Rows are points. The last column is the point's height on a tilted bowl or saddle (a function of degree 2), plus a little noise. Along how many of its main directions does it bend up, bend down or stay straight?
In the rows, zero is written as 128.

Points, 17 rows:
[[189  47  96 192]
 [145 102 158 154]
 [111  92 186 173]
 [ 71 164 149 169]
 [110 111  87 158]
 [156 161  80 162]
 [110 119 177 164]
 [ 76  77 169 181]
 [203 135 133 163]
 [ 75 176 115 165]
 [171 120 151 154]
 [177 145  69 173]
 [103 122 127 150]
 [152  80  63 181]
 [175 166 138 156]
 [127 165 103 152]
 [162 145 153 152]]
Directions: 3 up, 0 down, 0 straight

Points:
[[142 138 197  67  82]
 [146 170 165 115 111]
 [ 85 144  57 122  86]
 [ 80 118 152 174  95]
 [ 52  91 113 112  91]
 [158 149 125 158 113]
 [201 114  80  66  64]
 [179 169 113  88 103]
 [ 85  76 115  71  83]
 [159 155 128  62  95]
 [195 101 182 122  79]
 [175 187 182  86  86]
 [ 87 135 145 116 112]
 [136 143 121 104 117]
 [135 102 136 129 112]
 [165 115 102 155 103]
 [175 105 119 110 100]
 [104  51  65 128  60]
 [115  90 148  35  63]
 [126 109 122 146 112]
 [147 179 144 161 106]
 [ 61 121 170 161  89]
 [134 129 110  82 108]
 [105 101 151 117 110]
 [172 171 159 185  94]
 [149 170 110  29  63]]
Directions: 0 up, 4 down, 0 straight

Points:
[[ 63 186 122 106 145 113 174]
 [ 90  56 151 140 164 122 160]
 [ 90 153 125  66  96 132 174]
 [137 109  87 164  68 110 165]
 [ 49 104 106 163 141 106 161]
 [175 140 135 208 188 124 182]
 [161  76 150 108 209 115 173]
 [ 83 215 101 125 113 137 185]
 [ 93 106  76 132 185  61 144]
 [114  62  74  78 175 112 172]
 [147 158 146  37 173 110 181]
 [202 182 108 118 165 102 178]
 [162 158 115 152 155 144 137]
 [102 124 222 136 145 120 131]
 [120 152 123 190 171 139 153]
 [ 92 122 101 139 159 191 150]
 [110 136 161 170 134  83 131]
 [129 149 136 110 121 134 130]
 [145 136 119 132 125  94 131]
 [144 124  84 101  93 120 146]
 [152 150 142  68  74 114 172]
 [176  92 140 127  89 117 153]
 [103  82 174 103 144  97 142]
 [155 131 133 136 179  82 141]
 [123  97 144 219 155  92 161]
 [ 47 122 170 131 114 151 180]
 [112  91 133 166 115 131 141]
 [ 80 121 176  96 175 123 157]
 [201 136 198 115 141  61 161]
 [101  80 160  84 119 160 153]
 [113 163 142 108  72  77 171]
 [131 112 129 129 166  68 133]
 [122 157  80  35  75  65 231]
 [169 109 195 191  96  93 168]
 [ 86 126 124 145  76  75 163]
 [177 104 137 122  98 147 138]
 [124 149 144  44 103  63 189]
 [118  80 129 165 147  84 137]
 [144  44 213 212 107 115 203]
 [145 101 153  75 152 125 141]
 [104 108  86  98  82  50 174]
 [106  97 160 164 140  91 134]
 [183 186  49 166 146 181 164]]
Directions: 4 up, 0 down, 2 straight

Points (47 x 7):
[[ 99 108 208  89 131 104 124]
 [130 146 197 233 159 142 111]
 [116 167 120 144 155 124 143]
 [107 127 157  91 183 137 152]
 [133 139 140 114 184 139 148]
 [123 207 123  88 150 107 129]
 [145  87 159 117 133 127 136]
 [132 165 115 145  89 134 166]
 [134  93 124 148  95 134 145]
 [ 85 133 123 191 102 101 188]
 [ 88 138  48  83 112  85  69]
 [174 152 142 123  47  86 242]
 [144 118 158 125 167 104 140]
 [133 167 201 161 155  91  98]
 [ 94  51  75  72 157 154  99]
 [114  82 152 140  98 130 137]
 [160 102 107  56 136 106 165]
 [132 165 190 130 145 132 113]
 [144 167 181 141 157  72 141]
 [ 43  69 117 160  44  80 199]
 [101 188 113 115 123 124 122]
 [151 127 131  92  64 163 201]
 [120 122 177 130 121 103 121]
 [101  76 148 155 122 153 127]
 [ 72  96 129 173 110 128 143]
 [ 96 131 122 138  90 100 155]
 [153 111  86 145  95 128 132]
 [ 53 164 155 178 164 159 150]
 [ 81 176  95 123 125 114 118]
 [180 122 116  86 203 104 181]
 [145 110 129 207 129 146 153]
 [ 22 157 129 179 106 111 149]
 [139  99 205 121 110 158 134]
 [ 96 171  81 199 110 176 248]
 [ 26 148  93 139 122 119 102]
 [116 145 150 152 156 182 149]
 [102 133 132 122 135  95 132]
 [128   7  81 102 150  62 151]
 [ 46 144 138 113 127 140  86]
 [139 157 156 165 138 177 147]
 [148 130 150 141 146 185 141]
 [135 150  91  74 126 116 111]
 [162 117  92 135 182 108 131]
 [ 61 108  46  62  49 131  73]
 [ 73 103 127 109 127 123 109]
 [ 84 103 122 174 113 112 150]
 [162 184 190  64 167 127 186]]
Directions: 3 up, 2 down, 1 straight

Points, 74 rows:
[[ 88 134 113 154 140 141  97  69  99]
 [181 135 173 135 140  98 148 125  97]
 [135 147 146 172 183  71  52  83  81]
 [120 156 138  69 110 138 115  99 115]
 [189 121  96 107  98 196  92  88 111]
 [121 131  88  75  60 106 140 165 100]
 [104  97 105 103 104 107 128 116 123]
 [121 119 223 147  90 133 163  97  88]
 [174 176  88 146  44 179  95 147  95]
 [114 140 157  89  50 115 133 214  91]
 [162 127 107 164 123  90 233 149  69]
 [ 93 225  60 208 191 197  56 141  29]
 [ 55 174 123 178 166 159 158 112  76]
 [100 162 134 214  99 161 181 198  59]
 [195 148 192 148 125 173 106 148  79]
 [146 103 118  68 175  94  92 128 105]
 [113 111 156 127  72 121 171 115 124]
 [123 153 154 151 132 140  75 146 111]
 [132 115 122 132 130 162 144 167 121]
 [ 88 137 122 106 124 100 150 123 124]
 [144  89  84 146 107 105 151 198  90]
 [132 170 193  78  77  95 176 149  92]
 [103 117 133 123  74 171 196 109 117]
 [141 142 134 158  88 119 141  91 115]
 [104  98  77  68  90 159 211 105  75]
 [117 143 120 146  96 121 131 155 128]
 [166 132 145 127 101 125 150 190  95]
 [175 146 130 123 126 162 108 111 123]
 [158 100  43 194  74 134 104 112  64]
 [156 159 162 102 196 150 136 155 108]
 [ 92  54 111 111 117 177  92 142 118]
 [135 123 143 125 139 221 105 144 119]
 [ 83 152 105 125 211 116  97  88  95]
 [172  95 170  53 105  24 176 212  19]
 [133  88 122 134 123 122 139 111 130]
 [ 94 144 170 130  86 105 129 156 126]
 [ 63 147 115 129 101  45 106 154 125]
 [ 55 173 175 147 109 125 143 118 101]
 [170 143 151 167 116 150 115 209  70]
 [108  99 165 124 100 137 133 170 122]
 [ 42 144 138  99 155  81 207 113  73]
 [142 164  93 169  77 147 170 176  97]
 [112 208 146 153  96 137 174 151 116]
 [149 136 145 191 185  76 208 112  82]
 [ 98 115 130 137  99 123 233  77  74]
 [167 117 114  46 171 147  93  81  90]
 [147 188 102  65 139 118 222 146  80]
 [ 94 143 107  69 110 110 144  87 101]
 [163 141 149 196 151 187 198 182  62]
 [211  93 125 130 101 180  79   7  47]
 [122 141 194 148 117 126 190 110  95]
 [137 156 129 131 109  60 137 106 113]
 [175 143 120 107 116  83 123 122 102]
 [146 173  76 170 159 172 140  78 110]
 [187 100 136 177  99 118 140 140  93]
 [193  43 101  89 177 112 152 149  91]
 [111 140 117 179 158 186  72 212  49]
 [145 151 166 105 177 127 121 160 110]
 [150 174 128 118  85 110  73 162 103]
 [ 52 102 177 150 104 140 192 128  93]
 [131 124  98 190 104 108 135 131 112]
 [141  96 163 133  57 166  54 144 107]
 [119 129 100  76 161 190 114  88 112]
 [152 133 165 137 157 114 130 116 118]
 [151 196 115 160 116  74 141 157 114]
 [191 141 137  43 142 129 162 133  77]
 [140 197 109 115 114  73 109 136 118]
 [135 118  81 123  90  83 137 140 110]
 [128 118  99 155  89 160  90 103 118]
 [145 121 196 136 130 148 156  67  92]
 [128  65 145  66 144  90  61 115  97]
 [135 140 132 114 155 131 223 118  97]
 [155 106  92 117 161 198  92 168 105]
 [159 122 135  83 104 122 105  97 109]]
Directions: 0 up, 5 down, 3 straight

Points:
[[168 144 106 107 112 170 150 111 155]
 [ 76 122  78 159  88 120 171  72 192]
 [ 97 136  77 159 122 121 179 144 170]
 [163 123 150 132  78 160 119 166 147]
 [116 109 149 110 143 143 116 115 127]
 [123 141  88 153  93 156 156 112 155]
 [ 96  92 102 180 124  69 125 184 171]
 [ 99  87  78 113 167 135  70 144 160]
 [108 125 119  67  95 121 113 110 156]
 [133 157 126 139 213  81 113 142 166]
 [101 123 137 103 153 140 167 165 147]
 [107  92 119 177 114 131 161 116 144]
 [100 136 151 139 124 101 159  91 147]
 [119 113 131 143 126 109 154 132 129]
 [154 109  63  82 105 122 127 159 182]
 [132 104 188 139 131 143 124 148 140]
 [105 108 100 114  96 119 140 101 145]
 [ 69 123 104  77 125 155 117 161 150]
 [120 127 182 184 126 135  88 113 170]
 [136 132 118  92 114 171 117 151 147]
 [ 99 114 143 115  91  83 187 140 154]
 [ 94  95  88 154  63 165 100  82 175]
 [129 148  72 171 176 111 112 170 183]
 [ 81  99 112 131 140 108  38  97 178]
 [ 77  90  85 101 113 118 182 107 173]
 [114 174  76 111 187 157 112 170 183]
 [ 73 139 127 104 135 102 119 154 137]
 [160 113 130 123 157  97 122 187 142]
 [177 134 104 149 128 141 133 128 134]
 [151 148  81 113 141 113 125 160 153]
 [129 104 115 132  97 141 134 127 129]
 [ 81 121 121  76 121  92  91 142 154]
 [135 159 154 150 175 121 161 179 166]
 [146  95 127 111 142 130 120  92 132]
 [132 107  99  52 101 115  91 126 179]
 [151 148 185 116 136 123 109 113 149]
 [140 135  98 166  93 153  97 145 150]
 [121 111 101 206 105  90 118 122 166]
 [137 169 140 143 162 119 192 126 164]
 [120 110 152 127 112 122 154  97 137]
 [ 85 141 128 152 130 147 152 150 137]
 [146 153 210 110 181 175  91  82 212]
 [148 135  88  94  85 127 133 143 156]
 [101 113 117 131 127 100 127 138 129]
 [127 101 134 139 193 127 177 164 163]
 [171  84 165 144 118 163 182 108 160]
 [104 105  79 220 142  88 128 146 196]
 [148 117 138 139 146 133 147 141 128]
 [100 114 123 112  87 113  84 136 144]
 [143  79 103 122 163 158 103 105 134]
 [108 110 138  90 124 129  79  95 150]
 [103 177 121 167 142 116  83  97 168]
 [121 134 143 118 226  81 162 126 177]
 [157 115 105 137  99 130  64 117 152]
 [142 110 125 135 166 147  93 111 133]
 [206 124 124 133 111 166 101  67 166]
 [112 132 158 120 141 159 127 162 138]
 [142 141  59 172 144 130 147  37 221]
 [119 175 133 166 112  69 128 153 149]
 [111  91 165 148 171 100  93 173 147]
 [195 128 110 115 102 110 107 128 134]
 [139 130 175  84 177 100 114 181 166]
 [165  85 133 161 138  99  89 100 130]
 [138 138 113  90 136 165 145  95 155]
 [127 118 169 107 159  97 132 127 135]
 [144 149 134 127  95 120 144 164 135]
 [149  83   7 123 103 181 161 133 249]
 [134 168 148 147 102 154 195  66 191]
 [125 142 159 111 144 102 208  64 196]
 [ 97 157 160  92 112 129 103 130 143]
 [151 105 115 112  95 142 178 178 163]
 [143  81 137 136 109 116 156 145 127]
 [105  73 132 111 186 128 109 103 132]
 [153 166 125 168 147 151 115 124 147]
 [156 125 177 149 138 123 117 148 137]
 [ 77 126 164 144 124  95 166 166 149]]
Directions: 6 up, 0 down, 2 straight

Points (71 x 9):
[[ 96 155  84  66 179  38 123 115 142]
 [202 126 115 163 168 113 139  42 203]
 [156 116  79 140 212  96  83 118 163]
 [116 113  40 131 166 130 190 120  85]
 [ 94  71 137 149  96  95  91 166  97]
 [190  95  77 139  65 137 140 106 157]
 [138 152  38 115 116  94 141 106 112]
 [ 94 139 157 116 184 145 136 113 109]
 [147 158 174 168 129 179 181 140  82]
 [140  55 130 137 112 155 122 118  94]
 [192 152 105  80 177 151 178 164 116]
 [189 143 121 137  87 170 120 144 132]
 [177  22  97  91 124 116  57 122  75]
 [ 69  71 143  95 122  65 136 131  94]
 [140 179 139 105  72 167 126  85  78]
 [155 159 113  96  95 116 108 143  99]
 [190 115 181 195 114 145 127 155  81]
 [ 99 114  60 118 121 213 146 101  39]
 [160 188 128 120 176  95  87 121  87]
 [134 125 111 147 132 108 146 158 116]
 [109  74  90 190 107 145 149 125  88]
 [166 133 138 132 111 137  73 163 109]
 [145 147  82 157 137 154 150 203 106]
 [190 133 150 150 200 170 153  97 127]
 [116  69 124  58 130 127 169 111  74]
 [110  51 109 137 111  81 162 106 107]
 [163 158 103 145  88 107 121 137 130]
 [164 186 141 108 143 170  99 158 100]
 [109  80 192 110 129 105  87  94  64]
 [126 152 112 140 109 163 130  88  89]
 [222 123 152 114  52 154 105 122 155]
 [121 136 102 158 106 119  47 114 116]
 [113  67  65 165  65 106 171 163 130]
 [113 158 151 171 120 127 115 115  83]
 [143 160 125 154 128 114 188 112 108]
 [107 131  90 124 121 114 111 119  96]
 [222 141 148 121 139 149 156 181 100]
 [173 151  88 128 113 127  90  81 131]
 [ 87 166 110 113 150 198 121 134  88]
 [164 179  86  98 112  92 157  38 105]
 [112  83 156 104  67 182 125 117 124]
 [159 139 126  67 118 128 113 220 126]
 [ 91 124 108 131 112  43 135 128 150]
 [ 92 111 132  47  92  95  83 158  77]
 [154 189 116 155  20 146 177 149 176]
 [173 142  33 165 153  93  67  95 191]
 [137 143  90 114   8 128 152 145 172]
 [115  94  96  99 138 169 116 172  86]
 [ 67 116 177 162 140  75  93 115  79]
 [218  48 138 119 135 101 162  37 181]
 [167 109  46 146  84  87 156 184 165]
 [138  68 129 136  82 102  78 185  97]
 [ 29 144 105  49  82 178 162 134  81]
 [183 124 151 168 124 155 172 139  98]
 [ 84 170  60 152  59  82  77  87 105]
 [ 86 111 149 120 110 114 127  82  88]
 [126  72 110  66 187 200 157 215 107]
 [ 83 146  79 132 136 136 188 127  84]
 [ 84 214 175  87 135 118  38 132  32]
 [160 155 111 203 174 136 173 102 103]
 [ 89 100 104 104 188 177  83 113 123]
 [121  86 133 128  74 187  68 178 143]
 [157 174  87 107 141  84 101 126 107]
 [185  59 158 136 127 194  86 172 109]
 [114 117 130 104 115  67 135  70 105]
 [105 176 169 148 133 152 121 103  64]
 [177 155 122 162 138 123 171  90 117]
 [147 146  74  94 105 136 162  77  83]
 [114 202  37 198 114 139 152 131  60]
 [122 144 129 120 184 120 148 136 113]
 [163  89 132 133  69 156 171 131 123]]
Directions: 3 up, 3 down, 2 straight

Points, 77 rows:
[[ 87 161 182 148  95 128 176 146 169]
 [ 70 106 164  94 151 105 172 101 164]
 [116 153 123 126 165 124  98  77 158]
 [ 95 142 132 156 158 131  86 151 138]
 [163  81  81 170 184  85 116 157 198]
 [186 122 122  79 102 147 146 110 126]
 [139 184 152  73 147 169 120 110 160]
 [ 79 110 143 144  73 129 102 213 170]
 [135 122  79  72 209 110 100 136  94]
 [ 81 160 111 111 101 141 145 139 146]
 [143 135  91 105  82 157 111  86 141]
 [135 104  86  97 174 143 147 108 123]
 [144 137  97  76 119  96 110  63 144]
 [152  72 153  93 135  86  79 118 107]
 [143  81 133 100 171 118 142 153 136]
 [135 126  86 153 183 181 143 126 127]
 [119 145 123 125 159 115 108 163 147]
 [158 102 158 120  80 179 147  84 176]
 [135 135 172  83 123  68  69 148  97]
 [141 154 110 113 114 216 161 100 157]
 [114 142 146 183 117  97 103 123 132]
 [158 110 130  63  94 101 151 165 111]
 [ 93 133 101 111  89 163 101 152 129]
 [149  99 145 159 144 136  96 194 180]
 [141 153 135 143 150  88 128  76 163]
 [ 71 108 158 133  89 151 156 147 162]
 [141 123 183  82 102 130 129 129 120]
 [ 87 152 109 164  95 144 196 143 161]
 [163 186 137  77 135 103 119 156 141]
 [118 144  59 126  69  78  87 117 181]
 [146 128 137  39 156 130  82 104  96]
 [135 172  42  76 148 112 146  96  93]
 [127 137 158 144 132 113  72 143 135]
 [128  39 128 154 151  96 118  48 219]
 [140 159 100 140 125 152  81 153 150]
 [120 105 182 185 102 178 127 113 118]
 [162 142 111 126 135 110 134 123 138]
 [131 119 153  75  92 150 116 102 136]
 [120 106 149 107 105  69 149 151 141]
 [222 136 111 121 135 118 131  68 163]
 [162  77 137 141  86 144 162 139 155]
 [ 62  77 131 113 175 167 149 135 180]
 [166 100 150  81 156 128 112 106 121]
 [122 203 117  90 207 187 142 151 152]
 [106 160 132 157 113  83 167 170 193]
 [112  95 123 118  92  95 134 124 142]
 [160 119  89 165  98 110  62 148 186]
 [107 119 113 107 134 144  79  82 156]
 [170 159 153 113  73 157 156 172 169]
 [ 90 171 132 120 156  66 114 101 164]
 [126 249 100 146  64 105 128  88 207]
 [153 187  55 107 116  47  99 112 209]
 [104 193 128 129 126 182  49 168 176]
 [168 152  56 108 143 177 118 169  99]
 [ 71 140 132 113  91 113 177 114 184]
 [169  91  53 171  97 101 119 132 162]
 [139  87  40 178 103 163 221 151  97]
 [181 141 137 101 134 167 149 150 153]
 [ 93 122 168 184 140 180 124 116 121]
 [109 136 157 167 205 135 162 119 155]
 [ 67 133 151 102 229 167 119 145 152]
 [149 164 125  62 159 143  96 147 129]
 [110 136 134 133 141 177 167 150 162]
 [ 86 156 161 126 129  54 196  84 222]
 [ 81 103  83 146 143 163 109 163 134]
 [131 115 157 159 114 180 224 139 206]
 [120 131 107 146 153 165 217  93 182]
 [129 113 134 129 151 143 154 183 168]
 [ 63 133 128 142 111 136 142 107 153]
 [135  60 202 110 106 114 175 123 142]
 [200 145 146 120 138 169  72 108 200]
 [161 145 126 132 101 160  92 128 152]
 [156  87  70 142 111  64 165 110 182]
 [114 167  94  65 158 152 111 169 119]
 [112 183 176  87 151 122 181 128 172]
 [ 76 131 143 156 152 138 151 147 154]
 [151 151 127 151 125 153  78 116 155]]
Directions: 4 up, 2 down, 2 straight

Points (67 x 9):
[[136  85 146 150 152  92  92 177 119]
 [158 151 127 111 111 107 190 141 121]
 [115 108 103 105  80 148 129 177 103]
 [147 118 128 172 127  95 144  99 112]
 [154 118 164 224 109 174 128 141  72]
 [156 164 151 103 121 100  76 119 136]
 [ 33 103 144  95  94 117 164 116  63]
 [ 90 135 111 126 171 154 178 216 142]
 [134 126  92 124 106 143 133  89 125]
 [125 132  59 115 114 160 100 119 124]
 [118 113 120 163  86 143  73 182 105]
 [130 122 154  93 115 125 144 155 103]
 [178  99 113 170 129 130  91 166 112]
 [124 115  92  70 125 154 125 171 111]
 [101 143 158 141 161 165  87 160 137]
 [123 124 117 132 130 119  92  79 127]
 [ 77 152  91  64 108 137 122  74 109]
 [116 151 133 118 203 138  46 103 146]
 [130 147 118 180 123 162 117 132 131]
 [ 95 109  87 147 111 139 152 141 113]
 [ 85 137 126 180 154 138 115  85 102]
 [117  87 105 136 144  99 119  93 101]
 [ 93 126 142  90 120  95 123 145  99]
 [132 135 196 131 108 112  67 137 128]
 [112 183 162 149 181 125 128 167 158]
 [101 145  50 189 122 118 157  82  89]
 [101 167 135 188 149 126 129 187 171]
 [136 152  87 146 124 112  78 183 138]
 [105  38 160 171 153 160 151 175  37]
 [136 169 120 117 112  85 137 133 129]
 [101 166  95  28  93 140 135 107 121]
 [136 179 132 132 111 134  93 117 139]
 [114 185 207 109 137 212 153 132  94]
 [ 89 143 103 178 105  94 144 135 129]
 [ 59  90  86 176 146 147 163 104  67]
 [120  81  94 124 102 116 127 143  96]
 [146 147  75 142 129 186 128 195 141]
 [136 114 104  99 149 135 135 123 116]
 [128 141 145 126  79 164 116  72 128]
 [150 119 134 132 150 152 116 116 126]
 [ 93 107 107 112 138  90 142 108  95]
 [182  97  70 197 182 122 103 141  98]
 [118 125 150 106 144 184 169 110 118]
 [116 100 148 177 148 121 121 143 117]
 [153 143 138 111  81 201 144 142 138]
 [137  97 161 143 126 124 135 167  97]
 [ 73 138 110 164 111 118 111 154 121]
 [155 112  80  70 118 194 157  98 153]
 [132 116 143 153 128 156 149 120 114]
 [175 126 118 143 140 123 120 154 124]
 [121 137 109 169 146 137 194 153 149]
 [127 142 159 147 132 133 102 146 135]
 [138 146 116 163 109 169 148 155 136]
 [136 150 121  63 176 150 160 127 110]
 [107 188 156 145 116 150 113 136 134]
 [108  97 181 172  89 128  88  82 105]
 [107  93  68 110 163  74 199 146  70]
 [131 186 121 129 140  71 102 154 153]
 [156 170 164 147 139 186  87 127 136]
 [140 152  99 146  92 122 126 123 128]
 [124  99 134 139 147  84 198 115  90]
 [162  91 110 147 170 112 128 128 103]
 [127 168 111  85 151 101 143  92 105]
 [129 200 126 137 115 125  70 128 147]
 [191 183 113 166 173 137 179   7   7]
 [175 145 143 168 177 104 150  62  78]
 [111  94 152 144 221 139 177 153  76]]
Directions: 2 up, 5 down, 1 straight

Points:
[[126 102  96 135 122 120  71  99 157]
 [116 136 161 139 147 139  92 140 162]
 [132 137  69 132 118 145 123 115 154]
 [106 121 166 139 119 117 111 192 175]
 [124 107 128 120 209 178 141 118 172]
 [141 170 125 184  95 120 151 154 105]
 [ 93 145 166 199 110  90 162  89 133]
 [132 151  92  96 147  80 153 117 137]
 [136 133 168 147 155 201 148 153 182]
 [122 151 162 143  76 150 123 154 125]
 [100 191  98  93 131 129 136 150 176]
 [ 78 135 116 125 131 128 132 133 161]
 [138 120 100  93 179 123 166 137 149]
 [148 101  88 124 118 178 149 123 149]
 [ 98  91  96 153  98 150 123 105 148]
 [141 125 158 153 120 133 123 115 137]
 [106 100 112 160 138 107 117 149 158]
 [139 131 123  88 112 188 115 139 153]
 [111 157 141 160  97 147 134  95 138]
 [175 121 150 138 145 129  84 111 141]
 [111 179 140 114 159 140 156 107 166]
 [157 151 154 187 145 112 198 120 111]
 [ 67 132  54 115 128 141 139 122 198]
 [ 73 143 120 120  97 128 127 138 154]
 [124  61  93 174 158  80 158 126 162]
 [ 85 105  99 122 137 173 117 127 175]
 [ 92 151 211 116 138 126 249 109 218]
 [141 144 169 171 141  86 100 171 189]
 [113 118 119  86 116 100 158 110 145]
 [170 129  90 161 162 100  94  90 149]
 [ 93 150  99 139 132 136 112 128 166]
 [ 72 114 129 103 106 138 108  97 172]
 [127 131 127 125 131 110 154 137 128]
 [135 112  75 139 115  77  58  98 199]
 [152 138 172 106 144  67 131 165 151]
 [140 120 100 107  85  33 138  52 222]
 [153 124  87 127 113 169 144 180 138]
 [140 163 129 118 191 148 102 167 180]
 [105 115  85 134  95  55 151  96 163]
 [148 204 102 124  98 131  57 193 242]
 [ 67 139 121 180 136 125 130 139 173]
 [170 134 106  97  98 157 121  96 154]
 [131 101 110 169 128 131 160 113 128]
 [151 120 121 128 150 110 152 191 147]
 [146 199 145 145 145 170  94 103 179]
 [ 88 123  63 119 115 127 165  91 177]
 [ 68 124 157 126 162 137 110 134 183]
 [124 115  99 149  98 162 172 114 119]
 [112 138 166 107 174 117 135 111 139]
 [145 157 168 169  96  80 153  69 168]
 [142  48 174 177 173  71 102 100 153]
 [133  92 130 123 134 108 145 140 134]
 [142 152 132 115 131 102 208 109 139]
 [128 138 130  88 131 118 161 107 147]
 [129 107 147 120 174 144 138 116 141]
 [105  86 131 154 116 119 136 119 140]
 [113 118  90  87 110  76 102 109 156]
 [188 148 156 131 145 164  93 127 160]
 [151 163 130 119  99 137 115 153 144]
 [124 118 141 121 106 142 118 123 139]
 [134 129 100 126 116 146 113 124 140]
 [123  67 113 136 105 117 107 175 160]
 [165 173  98 192  86 179 126 134 125]
 [133 116  98 111  90 112 125 101 147]
 [163 163 105 156 122 127 106 132 160]
 [ 85 144  91 162 166 144 125 153 200]
 [146 130 153 141  93 177 142 145 120]
 [182 151 148 125  97 159 102 101 164]
 [178 134 179 119 128 127 176 140 152]]
Directions: 5 up, 1 down, 2 straight
